Rows are points. Examples show where two turns around zero, p and q, send a point. Write where each new point lands after one turn and then the other. Backwards means that the second turn is done in reverse. Each puzzle has new turns, and all numbers are rounded.
In the rows, zero is written as 128.

Turn p:
[100 133 113] => [101 111 123]
[119 133 115] => [120 114 124]
[111 137 167] => [110 165 115]
[152 147 128] => [153 127 110]
[159  91 117] => [157 122 167]
Turn q:
[134 159 121] => [111 156 128]
[126 140 102] => [103 132 114]
[154 105 107] => [139 120  90]
[115 136 145] => [129 130 151]
[111  99 166] => [160 101 158]
Where do these land?
p, then q backwards: [153 158 133] => [163 109 126]
p, then q backwards: [109 141 173] => [152 168 109]
p, then q backwards: [100 112 101] => [ 88 125 116]
q, then p: [127 105 108] => [125 110 153]
q, then p: [146 134 145] => [147 129 111]
p, then q: [132 119 109] => [147 117 128]

Turn p:
[100 119 143 127 112  99] => [119 100 151 121 100 131]
[126  85 125 137 152 145] => [152 105 100 104 142 115]
[159 152 111 156 116 164] => [148 153 128 168 166 125]
[129 133 125 101 112 125] => [131 145 129 129 103 140]
[170 114 144 158 145 145] => [133 126 100 146 155  85]
[ 94 145 149 110 129 111] => [107 129 160 103 109 132]
[117 146  98 108 130 106] => [108 135 127 125 120 170]
Turn q:
[123 111 106 126 161 133] => [129 142 124 133 160 103]
[132 105 121  97 113 122] => [102 117 118 100 139 129]
[112 133 149 116 116 110] => [130 140 126 104 112 147]
[ 87 153  99 158 108 112] => [122 160  98 150  83 112]
[141 129 161 108 108 159] => [135  95 124 122 136 170]
[154 134 131 124  97  93] => [108 111 150 105  93 124]
[145 154 122 151 162 143] => [164 122 143 158 134 107]
[129 105 136 144 160 153] => [135 138 140 152 168 134]
Where do these land?
q, then p backwards: [143 144 114 118 115  89] => [113 114 167 109 130 116]
p, then q: [115  99 125 139 135 113] => [100 129 126 120 151 127]
p, then q: [149 179 129 141 117 173] => [187 136 159 145 107 120]
p, then q: [112  94 123 126  95 139] => [101  93 153 130 133 137]
p, then q: [109 133 118 117 136 126] => [136 118 114 122 140 139]
p, then q backwards: [101  92 156 122 115 125] => [157 166 127 112 122 106]
q, then p backwards: [135 157 135 149 141 150] => [135 114 119 143  91 140]
q, then p: [159 127 125 111 171 110] => [ 89 130 107 114 103 102]

Turn p:
[160 173 163 125 113 155 103 113] => [123 155 144 171 174 133 131  94]
[110 120 148 123  93 128 157 116] => [152 124 125 154 127 153 122 161]
[142 115 138 140 125 120 133  95] => [119 127 132 140 134 136 162 146]
[123 140  93 171 112 139 122 147] => [152 112  86 111 149 107 132 112]
[109  93 119 102 175 161 121 114] => [ 65 120 121 129 101 113 104 144]
[140 106 147 106 149 144 156 120] => [ 92 130 138 127 125 161 117 149]
[123 137 153 117 126 106 125 172] => [156 154 154 106 128 129 102 126]
[144 122 103 143 116  93  95 106] => [140 107 143 126 125  97 175 118]
[117 136  92 124 124 132 134 152] => [141 106 110 112 117 125 109 109]
[112 140 124 129 147 103 136 144] => [140 146 125 107 101 129 126 120]
Turn q:
[ 86 130 159 137 133 111 102 137] => [132 112 150 114  79 133 117 147]
[145 103 143 116 128 130 106 146] => [130 139 156 148 132 111 109 138]
[155 138  97 152 126 145 113 128] => [138 146  86 143 135 108 121 127]
[141 103  97 124 160 109 104 130] => [149 126 130 130 133 102  90  94]
[132 121 129 149 106  99 142  99] => [153 115 120 150 125 164 140 117]
[144 164 150  97 108 131 155 105] => [122 147 132 107 162 170 151 148]
[113 141 118 156 139 112 169 132] => [116 125 111 121 106 143 156  91]
[ 95 153 116 129 103 153 131 155] => [120 121 116 108 114 101 168 154]
[141  97 143  91 150 161 129 121] => [ 93 120 153 133 166 119  99 135]
Where do these land?
p, then q: [143 113 148 135 123 149 121 155] => [120 137 142 105 116 117  97 124]
q, then p: [126 165 153 132 140 132 130 100] => [120 111 117 142 132 119  85 108]
p, then q: [116 104 105  92 147 132 128 139] => [150 101 155 138 123 117 129 158]
p, then q backwards: [153  98  68 115 156 136 139 149] => [ 65 132 120 117 169 139 147 109]
p, then q backwards: [141  76 104 124 167 117 136 121] => [ 72 147 150 118 138 156 141 138]
q, then p: [145 136 139 117  96 115 107 131] => [129 145 135 108 156 144 123 108]
q, then p: [114 148 142 132 108 120 159 114] => [116 114 106 133 134 156 103 138]
q, then p: [106 151 143 154  99 141 113 106] => [142  93 116 102 149 130  97 126]
q, then p: [109 161 152 151 117 110 116 137] => [156 105 131 141 154 148 103 118]

Turn p:
[133 109 141 126 158 105  96 126 115 153 122] => [108 112 134  97 145 118 163 126 106 122 125]
[112 112 120 129 122 134 102 160 163 112 133] => [129 153 109 142 114 131 136 125 100 109 164]
[122 140 129 111  90 145 132 143 130 124 104] => [124 130 123 146  96 126 109 103 143 107 125]
[150 166 134 130 158 102 113 142 104 138 142] => [113 136 108  92 133  94 144 148 136 146 104]
[141 120 113 124 121 121 154 127 149 115 110] => [149 139 153 143 119 129 125 141 139 108 128]
[141  67 120 135 133 129 125 140  92 152 175] => [124 139 123 133 208 130 152  97 122 131 132]
[131 136 141 131 115 158 139 118 125  88 106] => [122 135 139 128 101 159 107 126 161 131 142]
[128 138  98 122 121 139 112  99 158 127 123] => [148 131 142 148  95 136 140 125 107 149 124]
[109 152 121 147 128 161 148 130 140 124  91] => [150 123 116 120  93 164 101 133 133 113 115]
[111  93 119 137 112  79 131 129  83 127 171] => [112 104 108 165 191 111 157 135 146 133 137]
[121 141 148 103 163 122 140 122 109 142 145] => [ 96 123 134 111 149 118 109 145 115 141 102]
[136 163 150 142 114 141 144 100 168 133 112] => [161 110 147 113  88 122  92 132 129 143 136]
Turn q:
[146 159  97 111 135 115 110 163 148 118 132] => [157 131 147 127 157 122 105 144 118  88 114]
[ 86 137 116 159 133 117 120 122 134 164 138] => [140 135 113 179 125 110 150 102 135 120 134]
[136 125 139 148 134 111 138 115 140 107 151] => [145 122 123 113 121 139 161 139 146 123 129]
[132 133 154 158 124 139 132 159 122  73 124] => [133 112 182 106 115 141 163 138 107 132 121]
[128 112 130 119 129 146 125 138 120 179 122] => [ 93 125 104 160 125 128 106 125 115 126 126]
[138 128 108 104 125 169 130 142 178 107 130] => [147 142 132 106 135 173 103 118  95 100 142]
[116 122 126 151 149 105  99  95 118 143 145] => [148 131 103 161 138 120 151 138 153 154 127]
[147 146 141 129 115 127 132 125 105 147  87] => [ 97 111 131 119 142 107 117 108 127 144  98]
[121  88 115 137 118 123 151 111 146 133 142] => [120 162 102 124 104 146 144 125 142 119 137]
[125 111 148 137  83 131 145 104 107 122 151] => [ 92 130 138 117 117 141 149 120 167 140 155]
[100 102 110 112 124 139 105 127 105 129 112] => [122 161 138 150 122 121 105 130 119 159 140]
[149 130 145 114 152 150 166 120  90 105 115] => [106 107 122  79 123 108 132 145 100 153 142]
[140 169 134  84 144  90 110 144 152 138 116] => [166  99 127 125 137 108  78 132 141 104 100]
Where do these land?
q, then p backwards: [134 138 131 125 144 122 155  31 140 151 141] => [130 148 139 198  99 140  94 158  82 132 157]
p, then q: [135 128  97 195 128 102 128 148 112  75 136] => [134 136 113 110 143 144 137 134  91  44 133]
p, then q: [123 130 128 132 115 118 155 140 179  98 125] => [128 110 168 136 150 149 148 154 142 105 121]
q, then p: [148 133 119 134 145 142 133 143 113 137 120] => [108 123 114 127 141 139 139 140 134 113 114]
q, then p: [109 132 141 105 149 138 138 132 131 140 140] => [131 134 119 146 147 123 152 112 135 140 141]
q, then p backwards: [110 142 135 130  98 140 111 140 130 145 139] => [121  99 133 110  99 134 138 116 124 119 123]
p, then q: [107 148 128 115 151 126 115 106 115 152  89] => [ 97 154 146 120  98 127 105 114 120 154 126]
q, then p: [147 111 147 144 151 125 107 139 122  81 130] => [123 144 129 104 140 117 101  98 140  89 115]
q, then p: [115 106 145 120 139 139 123 150 112 135 127] => [129 112  97 131 139 125 131 106 137 120 139]
p, then q: [113 122 146 106  79 135 138 152 122 147 111] => [161 157 135 123 133 147 151 125 156 162 126]
p, then q: [140 104 110 106 150  96 125 107 140 151 124] => [109 102 132 109  93 102 142 140 122 142 113]
p, then q backwards: [137 113 110 111 113 130 121 151 119  84 142] => [110 100  99 144 102 125 121 120 118 148 149]
p, then q backwards: [133 108 111 119 133 145 119 113 142 148 121] => [117 135 128 149 127 147 122 142 146 112 110]
p, then q: [140 178 144 150  96 133 123 140 114 149 145] => [140 166 100 135 149 130 101 125 162 115 104]
